Each row of a before or after table is a point. One or more steps were done to the points. Then noise was added and the rows were shuffled. The steps act on how far a point lies along the listed directions, d1 being the first. What was done? A step turns or swaps two directions, mirrors them in a line or flattens them onto one, adds a multiple of one to another, or multiplies one. Angles are multiples of 10 degrees, from the lower direction toward the higher: turns from -170 to 170, lines from 10 to 170 but not 90. Use the fewest steps. Two steps may share a direction if one is a turn and the other turns, adds or multiplies; they go together, in the order done. Otherwise the lowest direction goes first.
In the rows, zero is written as 128.

Directions:
(1): [143  89 174]
(2): [158 174 157]
(3): [ 75 143 158]
Before (13 x 3)
[[183 197 101]
 [ 84 150 158]
 [151 203 123]
 [ 64 124 145]
 [134 118 175]
 [121 114 125]
 [134 129 146]
 [153 158 173]
 [ 97 127 177]
 [154 164 107]
 [119 149 145]
 [ 98 134  99]
 [ 92 175 120]]
After (13 x 3)
[[ 55 151 115]
 [172 107 235]
 [125 135 167]
 [142  98 199]
 [101 119 186]
 [138 121 158]
 [ 90 159  72]
 [112 128 106]
 [207 132 174]
 [176 146 198]
 [ 98 156 137]
 [ 86 142 169]
 [163 144 138]]
Steps: add 1.5 times d2 to d1

Directions:
(1): [100 137  94 112 169 190]
(2): [149 166  84  75 128  94]
(3): [138 183 180 130 171 124]
Before (9 x 6)
[[139 151 131 134 142 110]
 [136  92  37  72  41  66]
 [110 178  48  74 197 182]
 [108  95 161 161 115 133]
 [161 153 110  97 129 128]
 [ 87 119 101 140 136 184]
 [ 89 107 165 141 178 185]
 [112 170  49  65 177 215]
 [114 110 148 173 104 133]]
After (9 x 6)
[[141  92 106 114  45  58]
 [132 138 118 137 140 125]
 [119 188 118 108 205 165]
 [130 192 128  97 185 186]
 [108 150 135 138 141 148]
 [121 124 130 155 105 122]
 [102 130 156 120 180 162]
 [115 107 140 141 114 123]
 [152 140 123 114 128 139]]
Steps: flatten d1 and d3 onto the line at 40 degrees; multiply d2 by 0.4

Directions:
(1): [121  48  89 126 145  88 137 130  86]
(2): [126 157 105 150  53 116 174 121  85]
(3): [111 124 108 211 151 151 124  75 137]
(4): [ 69 163 161 154 159  78 125 160 101]
(5): [110 155  96  96 176 185 159 129  82]
(6): [212 149 133 157 168 103 154 144 114]
Before (9 x 9)
[[100 152 170 119 128 112 119 149 160]
 [177 127 160 140 109 103 123 159 125]
 [ 63  96 121 161 149 106  81  97 171]
 [103 123 132  96 117 122 141 100 143]
 [229  38  83  88 130 169 146 104 167]
 [137 145 173 114 162  65 107 163 129]
 [114 197 151 133 168 169 151 156 141]
 [ 56 196 116 198 143 180 129  90 128]
 [169 141 132  83 153  66 144 194  97]]
After (9 x 9)
[[139 183 133 127  78 254 140  88 191]
 [151 133 136 130 145 111 156 102 141]
 [ 98  99 124 148  80 145 125 112 105]
 [135 102 101 129 131  99 170 130  96]
 [145 207 120 117 139 102 176 159  88]
 [115  61 109  82 165 130 136 166 122]
 [157 112 153  51 163  64 115 209 122]
 [ 68 116  89 144 127 117 139  91  75]
 [ 51 101  84 181 136 135 104  81 136]]
Steps: turn d1 and d3 by 150 degrees; turn d1 and d4 by -40 degrees; mirror d2 and d5 in the line at 130 degrees; multiply d6 by -1

Directions:
(1): [145 163  74 104  42  94 148 127 125 115 117]
(2): [125 105 108  94 143 105 150 172  89 135 215]
Before (9 x 11)
[[130 134 112 107 117 129 136 151 118 142 161]
 [123  89 159 123 192 150 136 149 118 145 173]
 [126 140 109 124 100 119 151 126 130 120 122]
 [137 118 107 104 118 119 141 142 120 133 154]
 [121 106 155 134 191 143 116 145 114 137 154]
 [133 134 120 128 111 124 126 135 115 120 154]
 [133 127 130 125 133 124 124 125 124 130 131]
 [126 111 134 132 152 125 135 140 115 132 151]
 [107 105 147 122 187 134 133 147 115 145 181]]
After (9 x 11)
[[136 140 114 128  97 120 127 130 117 117 145]
 [125 106 146 142 171 135 129 137 119 133 147]
 [100  88 179 140 232 156 114 140 123 152 173]
 [134 126 131 127 137 124 122 126 124 129 132]
 [131 151  90 116  72 103 159 126 128 115 117]
 [111  68 196 145 247 178 119 144 127 156 167]
 [111  87 193 153 245 165 102 140 121 147 154]
 [142 124  99 100 101 117 145 139 121 132 141]
 [135 143 109 107 102 125 138 147 122 141 151]]
Steps: multiply d1 by 2; multiply d2 by 0.7

Directions:
(1): [100 165 111 154 118  96 108  65 146  70 173 119 113 187]
(2): [ 97 131 195 142  51 161 124 123 127 183 135 119  94 162]
Before (12 x 14)
[[104 192  64 168 127  65  93  36 169   7 212 110 118 216]
 [ 90 129 110 129 110  97 123 105 127 110 141 116 119 149]
 [123 129 150 153 101 144 136 120 147 138 146 116 119 146]
 [165 152 107 130 148 116 132 136 119 113 122 132 125 122]
 [141 120 143 114 136 171 151 176 134 174 107 133 122 116]
 [152 114 162 112 126 169 150 193 113 181 109 130 119  83]
 [156  77 134 114  92 160 142 181 112 176 106 104 120  71]
 [144 114 104 104 165 107 132 144 112 129 139 134 122 145]
 [152 102 144 107 114 195 112 178 102 173  87 121 115 104]
 [146 121 149 110 100 161 126 148 101 143  98 116 139 100]
 [ 83 214  94 185  89  68  84  10 150  60 222 109  82 244]
 [110 115 128 116 144 164 119 197 106 188  80 151 142  71]]
After (12 x 14)
[[130  97 155 133  55 160 131 149 121 169 129  95  99 114]
 [104 128 199 161  49 169 136 121 144 179 148 109  96 166]
 [160 112  66  97 208  86 132 146 113  95 136 140 141 127]
 [120 134 158 127 107 170 142 152 141 172 125 127 105 149]
 [156 152  30 131 197  72 117 104 151  25 161 125 159 130]
 [ 98 175 145 163  62 122 103  77 128 152 175 114  83 195]
 [ 94 120 120 124 107 107 126 120 122 127 130 116 119 137]
 [122 120 173 125  67 199  99 146 112 176 112 112  90 147]
 [128 131 168 123  71 163 120 129 106 146 114 111 124 128]
 [ 95 136 121 131 135 147 108 166 116 159 104 147 132 104]
 [125 134 182 131  89 170 138 160 122 177 133 121  99 127]
 [184 150  68 121 193  96 133 138 120  79 118 140 145 100]]
Steps: multiply d1 by 0.4; multiply d2 by 3
